Each wall is flat, endless, passes through zero and stands at right angles to its row. A trip goes straight from one point to another. Which walls does it cross, in order?
In the rows, zero is written as 128.

Walls:
(1): [116  94 153]
(2): [122 147 108]
(3): [146 143 126]
Trips:
[151 128  78] to [138 118  65] => none
[182 109 109] to [120 137  80] => 2
[180  77  86] to [107  93 126] => 3
[112 150  95] to [107 125 136] => 3, 1, 2
[142 145 118] to [141 120  88] => none

Walls:
(1): [158  88 136 103 108  79 127  46]
(2): [110 155 121 113 123 125 141 131]
(3): [121 110 147  96 121 147 140 153]
(4): [108 155 186  94 110 100 102 128]
Trips:
[153 127 104 155 137  97 116 142] to [ 84  90 116 119 146  95 172  72] => 2
[162 128 128 100 118 132 155 117] to [131 151 110  91 150 121 124 108] => 4, 3
[109 104 146 159 113  98 115  54] to [158 109 168 163 144 101 143 102] => none
[113 167 157 138 171 150  98 133] to [113 168 109 102 163 130  74 128] => none
[135 128 131 129 108 138 123 137] to [128 123 171 166 150 118 170  92] => 1, 3, 4
[178 109 143 179 119  72 148 155] to [151  86 159 131 119 129 141 110] => 3
[148 131  97 133 107 124 125 106] to [132 185  76 156  97 147  84 115] => 2, 1

Walls:
(1): [126 130 171 147 128 155 132 116 131 160 122 120]
(2): [ 88 120 104 214 105 154  82  98  71 111 120 127]
(3): [134 153 137 159  91 125 165 102 193 154  76 146]
(4): [139 151 115 130  98  87 181 122 130 145  85 143]
(5): [162 129 120 104 130 156 108 127 172 124 146 110]
(6): [142 149  97 148 169 138 123 100 150 148 102 141]
Trips:
[112  79 101 137 143 159 128 135 124 134 157 157] to [114 129  98 184 133 109  88  50 152 152  87 125] => 5, 1, 3, 4
[130 166 110 182 138 137 150  89 107 155 101  98] to [134 145 116 182 134 140 161  99 133 151 117 147] => none
[138 112  97 122 123 135 160 175 176 113 147 112] to [128 155 113 131  80 131 129 148  96 136 154 126] => 3, 2, 5
[122  88 126 117 153  97  88 172 126 105 137  82] to [123 111 136  96 172 145 103 138 153  93 132  94] => none
[ 84 143 117 116 125  88 154 121 187 115 110 138] to [149 120  87 113 151  89 113 114  23 142 109 155] => 3, 2
[144 176 130 128  98  96  81 107 110 133 100 122] to [160 118  95  82 127 138 151 130 180  70 121 178] => 5, 2

Walls:
(1): [ 90 156 130 118 133 140 136 123 150 123  93 110 145 169 144 155 152 122
  79 119]
(2): [178 125 161 137 101 143 105 161  97 108 134 100 102 117 141 148 165 164
 104 149]
(3): [120 198 142 156 139 138 154 142 105 126 154 127 183 117  99 139 120 147
 163 152]
Trips:
[170  73 138 100 118  66  99 123 107 180 123  83 172 161 149 192 116 131
 138 159] to [143 143 153 136 130 127 128 166 161 118 148 116 133 135 172 156 177 143
  88 125] => 1
[ 93 126 118 157 130 140 130 117  91 143 103  61 134 147  74 124 150 109
 142 103] to [104 130 144  96 101  57 151 124  78 160  97 149 122 175 126  90 116 122
 163 144] => 1, 3
[113  92 101 165 144 160 120 162 113 112 167 160 149 111 116 122 124 136
 117 154] to [157 171 140 145 109 166 103 141  90 110 155 150 162 148 120 122 146 170
  91 140] => 1
[125 111 148 118 151 129  67 138 132 108 152 137 157 149  81 127  82 158
 203 130] to [130 167  94 118 115 134 144 117 155  95 145  97 167 107 113 130  92 147
 136 113] => 1
[177 106 129 128 107 110  78 116 114 136 132 101 151 132 139 156 138 119
 118 139] to [133 130 148  95 138 177 166 113  93 136 113 103 124  91 115 157 116 139
  98 118] => 1, 3
[132  90 111 140  99 125 123 125 138 134 124  93 123 123 153 144 159 147
 110 156] to [110 117 180 125 134 145 180  98 107 128 151 123 150 114 139 150 114 151
 126 104] => 3, 2
[182  87 128 141 144 137 136 226  94 122 132 171 157 169 172 126 189 127
 114 122] to [157  85 130 133  97  91 146 125 159 150 166 161 171 138 138 152 160 103
  64  93] => 1, 2

Walls:
(1): [124 124 137 131 135 124 107 123  74 191 112 121  96 144 123 100 130 166
 161 187 118 108 130  95 141 142 128 204 144  94 126  99 117 111  95 102
 139 158 111 168 146  99 139 127 146 147 158 127]
(2): [111 143 140 110 120 161 174 154 154  84 141 143 153 161 127 116 104 136
 123 126 110 168 129  81 127 131 173 108 129 148 133 111 158 111  65 135
 105 166 122 150  93 125 125 116 110  95 165 131]
(3): [204 163 141 107 164 169 108 114 130 132 109 107  88 102  91 159 122  74
 100 196 174  94  84 152 110 114 109 137 167 119 166  91 115 156 141 128
 111 141  91 135 145 101 112 123 139 106 192 145]
Trips:
[123  79 148 109 122 133 104 108 112 116 155  95  89 162 174 133 109 108
 131 137 134 115  94 117 111 144 134 109 162 105 148 130 160 166 116 148
 123  50 137 114  75 150 152 175 172 123 115  90] to [115 145 110  98 154 147  84 118 107 192 114  89 147 113 136  98  86  88
 130 146  99 129  69 133 129 156 161 126 121 103 151 127 137 180 121 125
 124  89 199 185  82 121 118 137 131 103 148 124] => 1
[118 171 111 129 132 145 113 159 101  92 149 129  83 128 158 127 108  87
 152 126 108 113  99 111 110 109 120  97 136 169 123 145 130 120 139 119
  83 120 132 159 133 152 128 105 143 122 116 135] to [119 153 131 134 120 149  73 101 163 120 155 141 147 164 119 115 155 134
 123 125 157 117 143  84 119 140 151 164 155 152 167 128 150 189 119 109
 107  89 121 134  90 112 133 147 107 110  82  97] => 3
[123 178  72  94 138 116 152  84  52 118  77 137 152 107 151 122 143 130
 114 116 130  91 155 103  99 129 137 172 110 139  89 122 111 125 148  97
 187 140 104  98 105 205 118 145 110 144  72 125] to [107  96  90 155 130 146 135 129 100 127 144 193 171 113 150 142 135 106
 136 116 166 151 109 150 185 142 176 110 153  92 113 128 137 136 143 152
  73 168  84 141 128 135  98 107 147 126 147 132] => 1, 2
[144 171 141 135 194 153 146  91 138  70 139 158 128 120 132 132 142 167
 114 183 140  98 156  99 107 111 107 152 105 164 131 141 129 157 101 125
  68 112 135 139  87 164 115 110 107 152 147 101] to [125 135 143 115 106 115 108 152 143 151 105 145  94 136  97 122 155 115
 136 148 102 122 112 119 169 180 121 126 109 119 128 108  75 138 190 140
 158 101 111 122 107 131 150 163 149 155 143 130] => 1, 2
[129 165 153 124 132 134 141 112 173 149 179 133 166 134 130 127 130 165
 157 112 124  86 146 120 112 143 134 144 133 141 123 108 132 101  75 102
 120 135 151 120 136 110 112 142 145  77 154 101] to [143 189 153 110 180 118 100 166 154 149 115 110 165 129 124 131 139 114
 155 184 143 114 106 104 129 165 100 149 160 193 138 146 112 112 133  44
 108 121 146 150 177 155 125 128  83 124 127 154] => 3, 2
[107  98 124 139 102 133 148 129 111 108 170 127 168 165 126 102 156 140
  90 141 130 158  54  81 104 125 145  68 162 108 132  97 145 165 140 152
 119 171 129 182 146 113 158 115 186 120  96  97] to [115 154 153 126 110  54 137  88 114 148 105 140 207 142 172 123 148 106
 115 145 102  97 136  95  82 150 134 173 121  83 145 141 144 179 135 127
 125 196 115 110 134  85 150 130 134  62 122 103] => 1
[146  91 164 113 124 137 130 147 161 102 109 152  96  98  88  86 119 146
 131 171 153 148 105 101  63 107 115 140 114 145 151 107 158 177  90  89
 105 152  71 149 104 132 113 110 130 139 139  95] to [115 123  97 157 148  89 166 118  84 109 121 141 112  76  99 165 127 122
 105 105 138  85  99 114  95  82 123 133 143 139 110 103 140  81 117  78
 105 152 145 118 154 144  85 106 107 104 152 136] => 1, 2
